Rows are points. Each copy is the shape, with its points in the same order, turned, moved and blurred by noise. Some copies are also mirrored. Which?

Shape (8 x 3):
[[ 54  27 -17]
 [-15 -34 -16]
 [ 43  16 -43]
 [-14 -27  29]
 [ 36   5 -26]
 [ 28 -13  49]
 [ -7   7   6]
 [-33 -32 -18]]
Copy 1 (8 x 3):
[[ 25  48 -26]
 [  6 -27  24]
 [ 41  43  -2]
 [-29 -27  -1]
 [ 30  26  -9]
 [-31 -11 -43]
 [-19   6   8]
 [  2 -26  43]]
Copy 1 is: mirrored
Copy 2 (8 x 3):
[[ 59   7 -35]
 [-17 -46 -19]
 [ 44  -2 -60]
 [ -9 -40  26]
 [ 36 -14 -39]
 [ 32 -27  38]
 [ -3  -7   0]
 [-35 -44 -18]]
Copy 2 is: only turned
Copy 3 (8 x 3):
[[ -7  35  48]
 [-44 -34   1]
 [-36  34  40]
 [  1 -52   1]
 [-27  16  39]
 [ 29 -37  38]
 [ -3 -10  -3]
 [-47 -39 -14]]
Copy 3 is: mirrored
Copy 4 (8 x 3):
[[ 40  21 -36]
 [-15 -39   4]
 [ 27  -3 -56]
 [ -9 -13  42]
 [ 22  -9 -33]
 [ 35  12  45]
 [ -6   6   8]
 [-32 -39   1]]
Copy 4 is: only turned

Shape (9 x 4):
[[-12   0 -25  48]
 [  4  13   3  -7]
 [-31 -23  58 -22]
 [-27 -37  13  42]
 [ -5  10  -6 -16]
 [ 39  12  17 -18]
 [  1  27  34 -18]
 [-28  19 -36 -14]
 [  2  10 -26  14]]
Copy 1 (9 x 4):
[[ 16   6 -25  40]
 [-14   3   3  -9]
 [-54 -60  14  -6]
 [ -1 -47 -10  45]
 [-11  -1 -11 -19]
 [ -6   8  38 -27]
 [-43   2  19 -13]
 [ -8  11 -48 -19]
 [ 11  13 -14   5]]
Copy 1 is: only turned
Copy 2 (9 x 4):
[[ 41 -13 -38  36]
 [ -3  14   8  13]
 [-39 -50  20  -8]
 [ 29 -54 -19  12]
 [ -8  12  -6   3]
 [  6  15  52   8]
 [-27   5  26  17]
 [ -1  25 -36  -1]
 [ 22  16 -20  14]]
Copy 2 is: only turned
Copy 3 (9 x 4):
[[-16   5 -28  31]
 [  4   4  24  -1]
 [-26 -49  31 -48]
 [-26 -40 -33   2]
 [  3  12  20 -13]
 [ 34 -11  46   3]
 [ -8  -9  55  -9]
 [-10  43  -1 -17]
 [  4  18  -4  14]]
Copy 3 is: only turned
Copy 4 (9 x 4):
[[ 50  29  28  16]
 [  7  12 -10  -6]
 [-45 -15  37 -19]
 [ 18  -4  60  16]
 [  9  14 -10 -21]
 [ -6  -5 -41   9]
 [-29  22 -12  -2]
 [ 35  34  -2 -40]
 [ 39  21  -5   0]]
Copy 4 is: mirrored
